Rows are points. The points of each table are mixes of a few directions, plus a little noise. How many directions does each table use, and how many do they share? Where both have some left over, give the other angles between the two spaces (their principal angles), to ten degrees, smallest first.
In the rows, zero is written as 128.

First (6 x 2):
118,87
140,174
128,126
126,120
142,184
115,76
Second (7 x 2):
128,128
118,162
117,166
149,55
141,81
122,150
121,154
Directions: first 1, second 1, shared 0; angles 30

First (4 x 3):
146,92,149
94,197,89
137,109,139
135,114,136
Second:
147,78,103
155,143,117
148,153,123
86,146,157
97,172,158
135,75,108
Directions: first 1, second 2, shared 0; angles 50

First, 6 rows:
88,165,108,184
103,115,113,167
157,142,128,130
98,89,139,92
171,140,129,128
151,116,150,67
Second, 7 rows:
126,120,128,129
155,144,131,121
146,129,117,160
86,145,124,137
128,133,144,82
67,52,134,103
188,172,117,164
Directions: first 3, second 3, shared 3

First:
142,123,141,162,167,140
156,124,99,138,87,209
126,129,131,141,152,120
75,158,83,81,103,83
136,132,177,126,134,105
101,162,105,113,120,121
161,68,160,136,133,119
Second:
171,99,112,117,115,110
18,203,171,156,160,175
203,78,99,107,106,96
134,125,126,127,126,126
125,130,129,129,129,130
175,96,110,115,114,107
107,142,136,133,134,137
134,125,126,127,127,126
87,156,144,139,140,146
Directions: first 4, second 1, shared 0; angles 40

First, 10 rows:
149,105,157,164,99,140,177,114
115,144,91,195,123,83,111,142
150,106,133,158,131,172,124,118
138,140,143,134,117,94,169,150
162,122,138,164,134,147,146,147
111,155,145,30,138,97,142,145
93,139,134,52,123,105,126,113
109,120,108,128,133,145,88,104
108,142,103,130,135,105,99,133
144,106,129,125,148,192,99,114
Second (8 x 8):
118,121,129,118,122,135,123,111
150,144,126,149,141,112,139,167
149,144,126,149,141,112,139,165
132,131,128,132,130,125,130,134
120,122,129,120,123,134,124,113
164,154,124,163,150,101,146,191
60,78,134,61,87,179,93,7
132,131,127,132,130,125,130,135
Directions: first 4, second 1, shared 1

First:
128,89,114,134,108,118,170,125,150
163,131,87,181,151,106,130,119,109
119,173,139,107,159,161,81,140,105
123,117,178,116,66,80,134,111,154
140,149,131,123,125,132,128,131,154
79,105,176,57,88,155,146,139,165
168,131,84,187,150,102,133,118,112
103,131,114,119,175,169,99,140,73
Second:
137,77,112,135,139,147,122,103,116
115,72,120,135,115,117,154,117,116
138,115,116,159,132,103,124,115,101
69,202,210,76,76,86,122,167,134
136,98,102,141,134,134,150,124,133
188,160,67,137,186,201,124,134,181
115,135,140,131,113,102,136,135,120
98,130,175,105,104,110,102,122,105
155,162,109,134,153,151,119,135,148
Directions: first 4, second 4, shared 3; angles 60

First, 7 rows:
75,156,134,146,136,152,160,129,92
178,123,134,88,155,129,156,141,102
90,115,120,189,86,119,84,120,155
152,124,140,137,149,146,182,157,40
99,143,118,104,118,116,86,97,213
180,105,128,111,131,115,122,137,129
122,129,123,120,121,120,106,116,166
Second, 8 rows:
123,119,129,160,117,131,130,137,102
9,180,119,140,112,139,99,85,204
119,127,128,143,122,130,128,130,121
149,124,129,112,135,125,131,131,127
169,103,132,144,127,126,140,150,84
240,82,136,107,146,117,154,165,65
107,152,124,89,138,127,118,105,179
108,137,126,129,126,130,123,121,141
Directions: first 3, second 2, shared 2

First:
126,60,92,101,60,128,199,149,70,122,137
127,73,99,106,72,128,185,145,81,123,135
129,171,151,145,172,128,83,115,165,132,122
128,119,123,124,119,128,137,130,120,127,129
129,172,151,146,173,128,82,114,166,132,122
127,79,102,108,79,127,179,143,86,124,134
129,176,154,148,177,128,78,113,169,132,122
128,117,122,124,117,128,140,132,118,127,129
129,184,158,151,185,128,70,111,176,133,121
Second (11 x 11):
73,101,129,135,115,146,164,136,79,138,160
102,125,159,152,103,112,156,173,132,178,198
137,178,107,78,110,84,93,179,157,110,138
171,130,124,131,152,136,106,89,150,110,78
92,100,149,157,118,142,166,134,101,159,168
148,144,102,99,139,126,100,113,134,91,86
144,102,137,156,149,156,136,81,123,128,97
89,132,137,126,102,113,148,175,115,153,186
100,144,91,80,118,122,117,146,101,89,120
154,138,110,111,143,130,104,106,139,99,85
198,114,164,181,159,140,119,75,178,152,91
Directions: first 1, second 3, shared 0; angles 50

First:
137,127,141,101,144,113,154,102,119,124,151,112
116,108,119,147,127,122,157,140,160,142,142,123
168,133,173,122,92,92,91,147,74,92,111,167
164,151,171,38,174,99,145,112,166,82,109,100
115,110,93,158,144,115,144,153,183,117,88,127
87,112,105,208,69,181,100,158,109,191,162,156
108,124,86,159,137,139,129,110,110,140,124,124
129,157,136,93,137,163,103,100,102,136,137,117
Second:
144,157,174,80,116,156,92,134,126,127,134,130
150,104,153,121,129,71,168,145,155,102,129,131
123,149,132,115,124,163,97,122,115,139,129,127
140,164,172,78,116,170,80,131,121,133,134,129
88,118,51,191,140,152,130,104,104,155,120,123
111,130,100,148,131,147,120,117,115,141,126,126
164,92,171,113,129,40,189,155,170,87,130,132
100,86,53,204,146,93,178,116,126,133,119,125
132,155,151,98,120,165,90,126,118,136,132,128
109,89,71,189,143,89,177,121,132,128,121,126
146,163,181,71,114,162,85,135,125,127,135,130
Directions: first 5, second 2, shared 2

First, 8 rows:
135,129,113,130,114,134,144,126,132,123,111,127,127,115
153,124,104,127,120,136,155,145,126,120,98,154,112,119
135,126,125,127,133,127,132,136,126,128,124,138,122,131
144,129,103,132,103,140,155,127,134,119,97,130,122,105
151,126,104,128,116,136,155,140,128,120,97,147,115,114
109,132,144,132,127,125,109,110,133,132,148,104,144,129
66,125,225,112,212,84,31,126,109,164,249,108,151,210
134,132,106,135,99,140,145,113,138,119,104,114,132,100
Second:
141,128,111,130,117,135,146,133,130,122,107,137,121,117
97,130,167,125,154,112,87,117,125,142,176,108,144,154
164,126,83,132,98,146,175,141,132,112,72,151,109,98
142,127,111,130,117,135,146,133,129,122,107,137,121,117
130,128,126,128,127,129,130,129,128,127,125,129,127,126
65,131,207,121,181,97,45,105,122,156,227,87,161,181
173,125,71,133,90,150,188,144,132,108,57,158,104,90
133,128,121,129,123,130,135,130,129,125,119,131,125,123
107,129,154,126,145,118,101,120,126,137,160,114,139,146
Directions: first 2, second 1, shared 1

First (11 x 18):
117,130,125,125,129,130,128,129,130,131,123,128,121,131,134,135,136,114
94,122,103,141,142,140,116,141,144,135,105,115,96,142,132,145,154,66
183,148,196,113,92,111,151,105,90,133,173,154,196,76,117,111,86,241
74,174,146,37,111,111,175,115,110,133,116,153,141,144,187,166,163,133
116,142,103,52,133,104,157,119,128,96,121,143,128,183,169,120,129,153
105,107,59,124,164,128,113,143,160,103,98,111,77,194,139,118,142,67
142,137,132,93,122,113,144,118,120,113,138,140,145,141,140,116,115,171
115,109,132,209,133,160,91,146,141,164,119,104,103,86,92,148,146,58
151,108,140,198,127,147,98,137,131,146,136,112,126,88,86,122,116,116
195,94,110,169,141,126,104,129,136,99,150,119,135,137,89,74,78,172
116,139,160,145,113,137,127,128,117,157,131,128,138,88,123,152,142,117
Second (10 x 18):
94,169,167,149,124,155,130,152,130,136,116,147,129,113,136,82,143,27
91,94,71,97,139,110,114,112,156,116,110,87,88,143,142,201,162,110
121,141,139,141,131,139,109,140,156,86,130,122,126,116,122,59,120,43
131,128,139,142,124,131,119,127,131,126,133,123,133,107,119,120,125,116
106,98,128,160,118,131,87,115,155,129,132,78,111,58,103,182,152,79
157,121,119,112,127,115,149,120,100,147,134,144,140,154,131,153,115,222
178,104,105,116,136,107,114,116,147,67,150,115,137,144,113,74,84,168
136,118,135,135,117,124,138,118,100,176,131,130,136,114,123,193,136,199
111,181,181,142,117,156,168,153,79,197,115,183,150,136,145,124,143,129
157,129,95,86,142,109,149,127,122,99,129,148,132,196,146,92,101,186
Directions: first 3, second 4, shared 2; angles 50

First, 9 rows:
138,128,122,135,112,130,124,146,139,120,150,135,160,124,127,103,87,140,148,130
127,136,116,157,96,109,135,131,139,126,180,130,127,113,121,101,93,105,148,124
126,119,111,143,114,122,90,98,159,162,179,117,158,110,108,119,118,106,144,120
114,125,112,147,112,115,110,97,144,153,171,117,123,112,114,128,133,95,139,117
106,121,135,145,120,101,147,92,131,127,153,113,53,124,111,151,173,71,111,115
153,94,169,94,154,145,129,137,140,91,88,126,131,158,121,147,152,149,104,131
143,153,125,94,183,161,106,154,94,171,33,133,175,127,163,133,147,180,103,150
95,142,92,76,156,187,106,136,78,140,29,145,167,154,156,182,156,225,141,134
149,134,168,162,101,83,203,168,129,62,166,135,56,129,128,88,98,80,113,132
Second:
193,137,134,152,188,103,105,205,96,166,107,127,144,133,209,162,83,160,113,159
109,107,129,181,128,157,134,65,161,54,122,113,95,95,87,131,132,132,135,108
96,192,140,43,81,101,118,137,141,85,141,140,124,128,65,75,149,101,171,112
143,96,107,173,155,101,122,154,85,212,138,111,144,136,180,163,137,135,95,155
111,144,116,91,111,146,145,118,138,160,145,124,128,152,98,132,132,110,110,112
151,114,147,77,117,115,124,184,99,176,116,172,173,157,198,103,125,136,142,157
97,80,124,159,104,126,133,84,121,125,136,130,129,116,122,114,168,120,136,132
108,132,104,125,123,156,150,97,143,164,150,106,116,146,89,154,131,112,92,106
146,144,135,110,138,152,132,139,145,117,117,135,127,138,132,135,97,135,123,120
124,132,144,170,135,127,112,98,152,19,109,122,96,81,99,112,124,140,164,120
Directions: first 5, second 5, shared 0; angles 30, 50, 70, 80, 90
